Each point is reached from the start by the listed moves, each made once or not at all, plus a little noise. Is the number of moves made odd or even? Then give how often each move was made.
In the rows, 128 means zero.

Moves:
(1): [200 118 120 141 124]
(2): [147 189 118 137 129]
(3): [137 152 203 104 144]
Start: [132 126 141 144 135]
Points:
[135 131 141 145 136] -> even (0, 0, 0)
[164 212 206 129 156] -> even (0, 1, 1)
[224 180 125 165 131] -> even (1, 1, 0)
[211 137 208 137 147] -> even (1, 0, 1)
[153 187 125 149 133] -> odd (0, 1, 0)

Moves:
(1): [199 115 149  93 109 130 146 132]
(2): [123 196  96 139 120 162 107 148]
(3): [121 132 169 108 123 151 185 127]
(4): [142 121 131 178 128 150 135 144]
(5): [139 133 127 102 209 136 125 138]
(6): [113 112 110 119 119 174 126 119]
(7): [123 124  77 107 113 114 176 139]
(8): [ 97 127 143 117 106 146 116 187]
Start: [102 149 117 121 119 111  98 105]
Points:
[173 117 113  61 150 192 220 133] -> even (1, 0, 1, 1, 1, 1, 1, 0)
[138 213 108  15 134 187 182 208] -> even (1, 1, 1, 0, 1, 0, 1, 1)
[ 56 188  33 139  63 217 122 201] -> odd (0, 1, 0, 1, 0, 1, 1, 1)

Moves:
(1): [161 123 123 124 125 116 132 130 145 134 128 121 129 134 129 113]
(2): [141 163 125 121 113 135 124 123 111 117 121 123 127 118 134 134]
(3): [136 143 172 126 133 123 141 120 126 127 126 135 112 144 127 133]
(4): [139 139 140 181 129 133 128 132 129 130 125 131 123 121 125 151]
(5): [133 136 130 131 162 129 135 140 125 125 131 124 130 126 125 134]
(6): [131 122 129 134 125 165 141 150 125 131 136 131 122 120 132 113]
(7): [132 131 136 126 120 109 183 133 139 122 105 128 127 109 126 116]
(8): [100 125 131 140 116 121 113 172 129 118 127 118 117 130 125 127]
(9): [126 148 135 121 137 135 122 130 170 132 112 136 140 117 108 121]
(10): [132 130 126 137 141 140 130 137 109 177 110 114 136 121 134 120]
(11): [121 142 137 130 126 122 138 134 146 134 162 112 136 114 136 131]
(12): [144 130 116 128 125 111 125 145 133 154 129 170 137 118 135 120]
(13): [129 124 135 129 127 128 124 133 128 119 127 126 153 126 139 120]
(14): [129 146 107 137 114 133 127 131 132 136 125 139 139 162 131 137]
Start: [138 132 141 132 125 127 122 150 144 108 138 120 115 122 136 140]
Points:
[134 231 184 144 131 165 136 221 183 106 153 114 111 134 131 143] -> even (0, 1, 1, 0, 1, 1, 0, 1, 1, 0, 1, 0, 0, 1)
[104 155 131 155  98 160 127 218 165 119 174 113 116 132 150 142] -> even (0, 0, 0, 0, 0, 1, 0, 1, 0, 0, 1, 0, 0, 1)
[185 183 175 177 160 100 188 179 236 117 131 102 137  75 120 140] -> even (1, 0, 0, 1, 1, 0, 1, 0, 1, 0, 1, 0, 0, 0)
[179 227 191 124 152 108 199 184 180 170 112 139 132  71 138 120] -> even (0, 1, 1, 0, 1, 0, 1, 0, 1, 1, 1, 1, 0, 0)
[157 172 170 200 161 168 135 249 200 164 145  81 128  87 126 125] -> even (1, 0, 0, 1, 1, 1, 0, 1, 1, 1, 1, 0, 0, 0)
[151 164 159 154 121 181 150 172 129 166 126 125 109 156 145 128] -> even (0, 0, 1, 0, 0, 1, 0, 0, 0, 1, 0, 0, 0, 1)

Moves:
(1): [152 141 110 113 138 119 136 139 115 122 129 142 135 118 134 127 119 126
 129 133 133 113 146 118 125 131 129]
(2): [123 168 126 127 123 131 145 119 129 142 111 125 119 128 117 117 145 147
 115 122 121 121 123 123 119 140 134]
(3): [137 131 157 137 127 125 132 132 136 132 127 127 127 124 133 122 124 123
 129 135 129 123 132 126 129 134 124]
(4): [145 118 117 183 120 128 119 152 127 105 135 121 134 121 111 140 138 135
 116 138 143 130 126 137 127 130 115]
(5): [120 134 128 123 168 134 111 124 129 138 119 123 123 122 135 124 131 134
 126 143 136 120 129 126 130 150 148]
(6): [135 128 132 125 128 158 128 127 134 131 123 123 129 119 124 125 142 127
 120 136 128 133 130 128 138 130 128]
(7): [108 111 118 131 133 124 177 142 133 105 112 127 126 128 143 116 124 120
 131 140 124 135 139 134 137 125 131]
(8): [113 137 135 128 136 138 122 155 126 130 127 137 129 146 128 121 129 123
 131 116 122 125 125 136 117 125 111]
(9): [131 120 118 129 131 120 129 128 154 133 121 135 133 123 128 136 131 130
 128 121 125 122 136 128 118 132 134]
(10): [138 120 130 135 129 128 143 124 118 165 130 128 125 150 150 136 140 123
 135 111 129 138 143 141 132 117 136]
(11): [118 146 116 126 127 141 131 122 150 148 160 123 144 138 149 107 122 137
 121 138 139 129 140 129 130 124 143]
(12): [123 127 133 138 128 133 130 121 118 127 133 158 136 119 139 132 132 138
 130 119 104 120 132 131 125 122 129]
(13): [124 127 137 127 128 113 138 136 117 146 123 119 171 117 115 125 128 140
 120 130 116 122 128 121 136 122 126]
(14): [140 121 132 135 133 129 133 121 137 122 128 122 131 167 110 131 121 115
 131 140 119 131 126 124 126 123 131]
(15): [126 130 113 143 130 127 115 122 132 117 108 127 150 132 162 132 119 124
 135 127 127 107 131  99 131 144 120]
(16): [121 134 147 131 133 135 132 117 135 132 144 123 124 129 126 172 128 122
 100 138 136 137 125 127 133 130 113]
(17): [134 114 130 113 122 118 138 135 121 121 135 133 133 134 138 129 164 129
 125 137 129 112 125 120 119 124 134]
(18): [128 122 128 126 125 125 128 130 120 127 124 124 126 139 124 137 120 151
 133 127 128 123 140 125 121 129 117]
(19): [120 133 124 135 124 135 128 133 125 130 139 126 123 119 120 141 133 129
 158 129 122 125 122 126 133 129 138]
(20): [118 137 123 122 121 134 124 133 123 132 113 132 112 105 125 139 121 114
 124 167 126 100 118 148 109 112 123]
(21): [128 139 126 126 123 133 123 119 137 119 117 150 145 123 116 123 132 132
 124 134 162 130 123 140 124 137 124]
(22): [129 137 136 121 119 116 122 139 130 123 123 138 125 128 139 130 121 130
 134 143 109 161 114 128 138 129 124]
(23): [125 140 128 127 122 114 117 120 138 111 122 127 137 139 137 133 129 108
 126 130 123 134 154 143 135 130 134]
(24): [143 141 141 120 141 139 138 128 131 111 122 116 119 123 145 125 130 129
 143 135 109 121 111 164 134 130 113]
Start: [ 99 118 164 132 148 119 122 147 129 104 110 108 118 109 140 132 143 135
 129 138 135 115 141 133 122 112 129]
Points:
[121 139 192 166 185 116  99 187 177  50  83 125 144 112 159 134 200 127
 123 175 161  79 149 201 104 152 114] -> odd (0, 0, 1, 1, 1, 0, 0, 1, 1, 0, 0, 0, 0, 0, 0, 0, 1, 0, 0, 0, 1, 0, 1, 1)
[127 124 170 214 119 112 108 175 129  96  90 124 149 119 171 169 146 158
 169 157 160 128 147 129 133 138 102] -> even (0, 0, 1, 1, 0, 0, 0, 0, 0, 1, 0, 0, 0, 0, 1, 0, 0, 1, 1, 0, 1, 1, 0, 0)
[111  90 167 191 169  77 161 192 155 101  53 129 204 103 202 137 188 147
 123 188 154 108 156 124 136 149 137] -> odd (0, 0, 1, 1, 1, 0, 1, 0, 1, 1, 0, 0, 1, 0, 1, 0, 1, 0, 0, 0, 1, 1, 0, 0)
[107 216 172 116 181 113 152 132 164 153  79 112 187  97 219 183 183 161
 123 220 148  16 189 159 106 149 144] -> odd (1, 1, 1, 0, 1, 0, 0, 0, 1, 1, 1, 0, 1, 0, 1, 1, 1, 1, 1, 1, 1, 0, 1, 1)
[ 71 153 148 133 193 114 172 158 123 152  97 140 182  87 249 165 119 138
 106 219 105  89 176 127 139 108 145] -> odd (1, 0, 0, 0, 1, 0, 1, 0, 0, 1, 1, 1, 1, 0, 1, 1, 0, 0, 0, 1, 0, 1, 0, 0)
[139 197 126 180 142  91 136 172 169  75  92  87 200 137 167 150 135 173
 152 188  85  89 173 133 131 143 123] -> odd (1, 1, 0, 1, 0, 0, 0, 0, 1, 0, 1, 0, 1, 1, 1, 0, 0, 1, 1, 0, 0, 1, 1, 1)
[ 77 131 175 141 175 153 111 126 145 150  99 126 106  93 169 226 170 132
 127 179 113  88 190 173 116 113 151] -> even (0, 0, 0, 0, 1, 1, 0, 0, 1, 1, 0, 1, 0, 0, 0, 1, 0, 1, 1, 1, 0, 0, 1, 0)
[113 154 153 144 131  93 104 205 155  53  96 166 145  95 143 200 177 104
  85 214 162  99 152 178  86 114  92] -> even (1, 0, 0, 1, 0, 0, 0, 1, 1, 0, 0, 0, 0, 0, 0, 1, 1, 0, 0, 1, 1, 1, 1, 0)
[ 48 180 185 147 217 154 198 156 178 131 113 104 158 134 160 145 162 166
 126 173  71  87 139 166 123 128 145] -> even (0, 1, 0, 0, 1, 0, 1, 1, 1, 0, 1, 1, 1, 1, 0, 1, 0, 0, 1, 0, 0, 0, 0, 1)
[119 113 191 181 166 108 129 167 125 125 125 110 172 139 120 203 200 145
 118 200 157 142 120 143 139 123 139] -> even (0, 0, 0, 1, 1, 0, 0, 0, 0, 1, 0, 0, 1, 1, 0, 1, 1, 0, 1, 0, 1, 1, 0, 0)
[ 71 156 168 149 162 145 127 169 124 115 124 112 191 120 198 128 132 184
 175 135  78  61 144 140 125 112 102] -> even (0, 0, 0, 0, 0, 0, 0, 1, 0, 0, 1, 1, 1, 0, 1, 0, 0, 1, 1, 0, 0, 0, 0, 1)
[ 55 137 136 204 138 114 134 199 192  57 118 106 160 143 200 191 129 137
 133 177 126 135 184 137 133 130 102] -> odd (0, 0, 0, 1, 0, 0, 1, 1, 1, 0, 1, 0, 0, 0, 1, 1, 0, 1, 1, 0, 0, 1, 1, 0)

Moves:
(1): [133 124 125 147 133 130 110 134 122 123 131 125 130 116 128 136 125 146
 126 129 125 124 123 134 118]
(2): [120 124 129 105 116 117 117 118 130 126 126 124 123 130 128 138 128 128
 138 123 143 143 127 129 127]
(3): [125 127 132 123 131 121 133 132 121 124 127 111 125 118 132 135 129 117
 140 130 118 124 143 128 135]
(4): [132 123 132 141 133 110 131 115 135 145 124 118 125 114 112 139 117 139
 115 119 139 132 146 117 142]
(5): [121 110 119 129 129 126 139 136 114 124 131 133 137 145 120 139 120 126
 125 117 110 129 132 116 130]
(6): [127 105 132 122 129 134 134 147 128 136 118 123 129 146 132 137 125 131
 125 134 138 122 133 134 126]
(7): [137 128 121 108 121 124 128 115 118 122 134 129 159 117 128 122 125 126
 119 125 135 118 138 128 123]
(8): [135 123 136 123 128 122 124 131 124 128 136 126 129 136 124 119 136 136
 133 117 122 122 137 132 132]
(9): [118 139 128 110 130 126 115 127 145 126 122 128 135 116 117 127 128 136
 130 143 120 133 118 145 131]
(10): [128 137 122 120 116 140 131 138 133 132 137 129 129 133 130 142 143 124
 120 134 118 131 137 129 131]
(11): [115 125 137 131 114 133 139 116 126 122 124 134 131 115 133 132 136 131
 132 126 121 117 126 136 138]
(12): [131 126 136 116 137 120 129 136 124 143 130 120 125 114 134 117 120 147
 125 119 122 136 132 117 137]
(13): [129 122 132 122 151 131 112 114 125 129 117 121 120 118 138 130 129 129
 121 125 125 124 128 115 113]
(14): [142 129 135 117 130 124 133 144 115 110 111 132 116 131 117 129 128 139
 135 113 132 121 138 130 133]
(15): [139 137 146 127 124 140 112 131 143 132 121 124 145 120 129 133 116 119
 122 126 123 142 114 134 127]
(16): [117 129 128 135 125 137 114 131 134 125 134 131 128 118 133 123 121 118
 121 126 123 129 139 146 125]
(17): [114 139 110 131 139 138 123 137 135 118 113 126 132 128 127 143 130 128
 127 113 153 122 134 124 130]
(18): [119 132 133 124 124 115 120 137 137 128 130 128 123 129 125 124 119 136
 119 131 133 121 124 123 125]
(19): [157 124 117 116 134 117 120 114 143 132 135 149 136 119 121 141 114 123
 143 127 116 133 137 127 148]
(20): [124 137 141 136 140 122 114 131 119 135 126 122 150 136 129 116 134 131
 123 138 154 134 142 119 125]
(21): [131 124 125 133 127 130 119 126 145 113 129 116 120 131 136 121 117 142
 129 138 129 128 127 124 132]
(22): [137 125 132 134 129 122 121 128 127 126 116 121 128 127 133 127 145 128
 120 127 120 134 132 128 139]
(23): [144 132 122 128 121 131 115 121 113 131 127 129 125 127 122 137 130 132
 136 129 130 115 124 146 146]
(24): [132 127 153 125 122 120 139 130 127 117 141 128 132 119 113 135 118 129
 111 136 145 127 118 132 150]
Start: [127 140 117 125 114 122 127 123  95 126 133 130 119 116 122 124 115 123
 134 128 135 126 110 134 132]
Points:
[170 114 107 111 111 105  97 110  78  88 136 133 165  64 109 167  86 172
 119 106 135 101 125 136 216] -> odd (1, 0, 0, 0, 1, 0, 1, 0, 0, 0, 1, 1, 0, 0, 0, 0, 1, 0, 1, 0, 1, 1, 1, 1)
[158 126 138  95 133 111  39 111  90  78  87 107 142  96 125 168 107 130
 157  84 136 123 170 147 192] -> odd (0, 1, 1, 0, 1, 0, 0, 1, 0, 0, 1, 0, 1, 1, 1, 1, 1, 0, 1, 1, 1, 1, 1, 0)
[149 158 123 123 130 121  37 125 104 141 113  97 156  39 123 163 100 160
  69  94 143 116 146 142 150] -> even (1, 0, 0, 1, 0, 0, 1, 0, 0, 1, 0, 1, 1, 0, 1, 1, 1, 1, 0, 0, 0, 1, 1, 0)
[137 141 163 113 120  67 109 119 102 133 151  97 157  77 102 102  70 176
  81 137 198 126 144  97 172] -> odd (0, 0, 0, 1, 0, 0, 1, 0, 0, 0, 0, 1, 0, 0, 0, 0, 0, 1, 0, 1, 1, 0, 0, 1)
[170 148 137  74 116  84  97 138  75 133 118 119 185  77  86 172  91 157
 128  72 144 103 194 123 212] -> odd (0, 0, 1, 1, 1, 0, 1, 1, 0, 1, 1, 1, 0, 1, 1, 0, 1, 1, 1, 1, 0, 0, 1, 0)
[131 153 119 145 125 126  92 141  66  79  97 100 125  92 122 148 120 167
 159 120 175  87 144 151 165] -> even (1, 0, 1, 0, 0, 0, 0, 0, 0, 0, 1, 0, 0, 1, 0, 0, 1, 0, 0, 1, 1, 0, 1, 0)
[158 121 191  83 106 115  75 138 115  85  86 104 115  95 107 142 109 175
 113 136 139  95  95 177 188] -> even (0, 0, 0, 0, 0, 1, 0, 1, 1, 0, 1, 0, 1, 1, 1, 0, 0, 1, 0, 0, 1, 1, 1, 1)
[115 163 159  86 154 107   7 158 130  99  96  90 133  78 124 116  82 196
 119 105 179 138 128 142 122] -> odd (1, 1, 0, 0, 0, 0, 0, 1, 1, 0, 0, 1, 1, 1, 1, 1, 1, 1, 0, 1, 1, 0, 0, 0)
[121 110 127 108 108  96 116 148 127 118 139 140 152  98  66 203  90 172
 103 119 140 100 140 146 195] -> even (1, 0, 0, 1, 1, 1, 0, 1, 1, 1, 1, 0, 0, 0, 0, 0, 1, 1, 1, 0, 0, 0, 0, 1)
[133 110 139 123 147  94  71 162 104 118  89  89 129 122 101 158 108 191
  88 141 146 121 154 112 142] -> even (1, 0, 0, 1, 1, 1, 0, 0, 1, 1, 0, 0, 1, 1, 0, 0, 0, 1, 0, 1, 1, 1, 0, 0)
[133 143 155 118 130 119  80 158 120 175 116  95 164  87 109 148  97 172
  96 146 153 155 130 141 146] -> even (1, 0, 0, 1, 0, 1, 0, 0, 1, 1, 0, 1, 0, 0, 1, 0, 0, 0, 0, 1, 0, 0, 0, 0)

Moves:
(1): [152 125 130 132 122 128 120 130 147 136 130 134 128 139 122 137 124 126
 133 121 132 122 112 136]
(2): [141 156 130 141 115 116 122 156 130 126 133 119 133 122 129 133 118 122
 118 131 135 118 136 123]
(3): [133 140 150 130 144 139 121 151 118 136 118 116 122 118 112 109 132 140
 108 129 133 123 137 137]
(4): [110  96 146 159 114 121 133 127 114 127 142 111 126 131 110 149 150 126
 124 112 133 100 123 129]
(5): [138 168 122 126 147 112 136 131 116 114 138 123 132 157 148 118 155 103
 133 138 133 131 136 126]
(6): [128 123 121 133 120 158 130 131 127 127 118 125 137 135 135 133 138 134
 109 124 129 137 129 116]
(7): [142 130 127 123 128 143 154 131 114 137 147 142 131 147 112 134 122 129
 134 136 119 136 144 120]
(8): [129 143 104 141 127 141 140 163 124 109 100 133 116 126 112 130 140 136
 125 129 133 137 132 150]
(9): [109 146 138 115 132 139 127 115 144 123 123 135 110 129 119 134 138 127
 136 139 127 128 126 128]
(10): [116 136 112 131 134 137 137 141 130 162 140 115 154 145 125 114 144 133
 130 123 147 122 125 128]
(11): [124 134 123 138 134 134 112 136 136 122 143 159 116 116 117 121 124 127
 114 126 126 126 119 112]
(12): [126 129 136 139 121 120 122 108 118 134 119 134 110 142 132 119 132 166
 144 130 145 126 117 113]
(13): [139 128 136 131 135 131 152 134 135 122 133 110 140 117 131 129 129 126
 136 140 130 153 132 117]
(14): [122 122 143 142 122 130 138 134 143 135 135 130 134 135 127 113 133 112
 136 132 113 131 135 128]
(15): [144 134 128 140 129 137 140 136 140 123 152 117 101 116 157 126 145 126
 133 123 116 138 154 131]
(16): [104 131 136 114 145 105 128 137 127 143 129 129 126 158 117 147 125 145
 127 121 119 138 129 100]
(17): [119 121 124  94 109 110 114 118 132 133 123 125 140 122 124 142 160 125
 124 139 117 143 127 130]
(18): [125 133 138 124 129 118 141 122 132 119 141 116 126 145 121 125 123 130
 107 120 117 136 125 134]
(19): [124 134 135 134 131 135  97 139 132 106 138 113 129 126 116 144 134 133
 147 148 142 134 158 132]
(20): [138 115 127 126 112 148 124 138 126 130 127 117 124 138 140 138 110 128
 142 173 142 131  93 137]
(21): [135 106 149 118 123 100 140 128 128 142 133 149 110 139 124 130 142 131
 128 113 171 146 148 139]
(22): [133 139 115 148 146 143 124 121 152 138 121 118  99 123 108  97 128 106
 133 131 131 140 136 115]
(23): [138 117 119 119 133 132 131 130 149 132 119 139 134 131 125 135 129 134
 120 143 127 113 142 137]
(24): [113 135 131 138 131 130 125 111 125 144 129 130 137 131 126 139 152 122
 120 139 128 143 135 141]
Start: [113 120 150 122 143 122 106 126 142 137 128 127 124 135 120 144 137 109
 143 136 112 143 138 151]
Points:
[ 57 197 212 168 174 117 117 158 183 152 164  80 108 181  54 142 248  59
  78 167  91 201 171  95] -> even (0, 1, 1, 1, 1, 1, 0, 0, 1, 0, 1, 0, 1, 1, 0, 1, 1, 1, 0, 0, 0, 1, 0, 1)
[133 116 189 204 116 118 142 176 169 212 232 154 113 179  87 159 211  84
 134 112 152 142 189 156] -> even (1, 1, 0, 1, 0, 0, 1, 0, 0, 1, 1, 0, 0, 1, 1, 0, 0, 0, 0, 0, 1, 0, 0, 1)
[ 89  99 205 146 148  84 142 123 249 208 188 132  59 204  59 142 241 132
 146 128 142 185 170 108] -> odd (1, 0, 0, 1, 0, 0, 0, 0, 1, 1, 1, 1, 1, 1, 1, 1, 1, 1, 0, 0, 1, 1, 1, 0)
